Each point is reached from the start by the listed moves, each made once or not at all, plus a little noise. Say if it took an odd or an even number of moves. Then give how often each move was made.

Moves:
(1): [ 50 -12   2  -8]
(2): [10 49  6 -3]
(3): [-5 -7 56 -2]
Start: [ -2 -22  -6  23]
Points:
[ 3 19 60 15] -> even (0, 1, 1)
[ -7 -31  54  21] -> odd (0, 0, 1)
[ 48 -36  -1  12] -> odd (1, 0, 0)
[ 6 27  0 19] -> odd (0, 1, 0)
[50 10 58 10] -> odd (1, 1, 1)

Moves:
(1): [ 38  -3   5   6  -1   2  12 -10   2]
(2): [ 0 34 -4  3 -3  0 -4 -7  2]
(3): [-4  3 36  9 -4  7  4 -8 -6]
(4): [-5 -3 -6 26  3 -7  1  4 -4]
(5): [  8   1   4 -11  38   5  -4   1  -2]
(6): [-5 -3 -3  7 -4 26  3 -9 -8]
Start: [-25  26  13   4   9   9 -18  12   1]
Points:
[  6  60  51  24   0  21  -7 -12   2] -> odd (1, 1, 1, 0, 0, 0)
[ 16  57  16   9  41  40 -11 -13  -6] -> even (1, 1, 0, 0, 1, 1)
[ -2  57  42  55   0  37  -3 -20 -13] -> odd (1, 1, 1, 1, 0, 1)
[-39  25  39  48   3  34 -13  -1 -18] -> odd (0, 0, 1, 1, 0, 1)

Moves:
(1): [ 30 -12   1   3  -3  -4   2 -21   2]
(2): [  7  19  -7  -6 -18  -7 -11   1   4]
(3): [-7  2 27 -9  3 -1  0 -8 14]
(4): [ -9  -2 -13  16   6  -2   6  13  32]
(5): [ 17  10   5  -7  26 -18  -2  26  -3]
(6): [10 16  4  1  4 20 11 -4 10]
(7): [ -8  21  -2  -7 -20 -13  26   1   8]
(8): [ 11 -22   4   3 -18  22  10  20   3]
Start: [-21  -6   7  -6  -2  -5  -7  -1  -3]
Points:
[  5  -1  -4   0  -5 -10  -3  60  34] -> even (0, 1, 0, 1, 1, 0, 0, 1)
[-20  -6   6  -3  -3  -5  -7  -1  -1] -> even (0, 0, 0, 0, 0, 0, 0, 0)
[  6  22  37 -18 -19  -2  32 -33  31] -> even (1, 0, 1, 0, 0, 1, 1, 0)
[-10   9  12  -3   1  16   3  -5   6] -> odd (0, 0, 0, 0, 0, 1, 0, 0)

Moves:
(1): [16 -1 10 12 -6 -7  7 12  7  3  5]
(2): [  2   9  -6   5   1  -6  -8  -1  -3 -14 -12]
(3): [  3   0  16  -8  12  15 -11   5   9   3  -7]
(4): [  1   0  11   6  -2   1 -10  -6 -15   5   4]
(5): [-2 -1 -6  6 15 -4 -6 -4 12 10 -7]
(6): [11 -1 -8 12  2 26  1 -8  3 -1  3]
(7): [ -8  -7  12   4   6  -2  15  -9  -9 -15   9]
(8): [-12   8  -6   6  12  17   6  19  -3   7  -5]
(9): [-11   8  18   2 -14   0   3 -11  15  -8  -5]
(10): [ 5 22  0 -4 11 -7 14 -8  7  6  8]
(11): [ -4   3   0   0  -7   1 -13  15  -5 -16  23]
Start: [ 5 -1  4 -6 -2  3 -1 -6  5 13 -2]
Points:
[ -3  29  24   3   5  -7  -1 -35  25  26  -2] -> even (0, 0, 0, 1, 1, 0, 0, 0, 1, 1, 0)
[ -1  20  -6  20  46  32  29 -15  15  21   8] -> odd (0, 0, 0, 0, 1, 1, 1, 1, 0, 1, 0)
[  7  15   4  21  37  51 -31  -1   6  21 -24] -> even (0, 1, 1, 1, 1, 1, 0, 1, 0, 0, 0)
[-13  33   7  19  34   0  -3  -2 -12  -2  17] -> odd (0, 1, 0, 1, 1, 0, 1, 1, 0, 1, 1)
[-2 -2 18  9 31 60 11  1  4  5  0] -> even (0, 0, 1, 0, 0, 1, 1, 1, 0, 0, 0)

Moves:
(1): [ -6  13   4  -3 -12   9 -12  -2 -13  14  10   3]
(2): [ 0  1 -4 -2  1 -5 -1 17  1 -4 -3 17]
(3): [ -6   4  -1  -2  -3 -19  -3   2  -1   4  12 -10]
(4): [-10 -21  10   8 -18   4  -9  10 -12   5 -10  -2]
(5): [-19  -3   4  -2 -16 -16   5  -5  -3   5 -39   8]
(6): [  0   5  11  -3 -15   8  10  -9   9  -6   0  -6]
(7): [-15  -6   3   3   5   5   4   0   5   4  -1   5]
(8): [ -5   8   8  15  -2   9 -11  14   9 -16   0 -19]
(9): [  8   5   9   6  -2 -10  -2  -2  18  19   2   3]
(10): [ -8  16  33   7   1  -8  10   3 -19 -18  11   5]
(11): [ 12  -3   5 -14   5 -22 -29  -1  -6 -15  -3   5]
(12): [  0  -4 -18  12  -8   5  -7  -6  -9  -3   4   3]
Start: [  2 -20  -3   2   3  14   2  10  -6  12  14  -3]
Points:
[ -6 -24  -9  16   4   7 -42  35  -4 -23  11   7] -> odd (0, 1, 0, 0, 0, 0, 1, 1, 0, 0, 1, 1)
[-10  -3   6  20 -14  -9 -56  16  -2  20  37 -12] -> odd (1, 0, 1, 0, 0, 0, 1, 1, 1, 0, 1, 1)
[-33  -7  28   4 -22 -14 -26   0 -50   1  -3  27] -> even (1, 0, 0, 0, 1, 0, 1, 0, 0, 1, 1, 1)
[-20   4  38  -8   0 -28 -30  30 -38  -3  39  21] -> even (1, 1, 1, 0, 0, 0, 1, 0, 0, 1, 1, 0)
[-44  -8  26  14 -34 -17  20  12 -22  -5  -3  18] -> odd (0, 1, 1, 0, 1, 1, 1, 0, 0, 1, 0, 1)
[-34 -14  60  15 -49 -31  13  27 -13  18 -14  13] -> odd (0, 1, 1, 1, 1, 1, 0, 0, 1, 1, 0, 0)
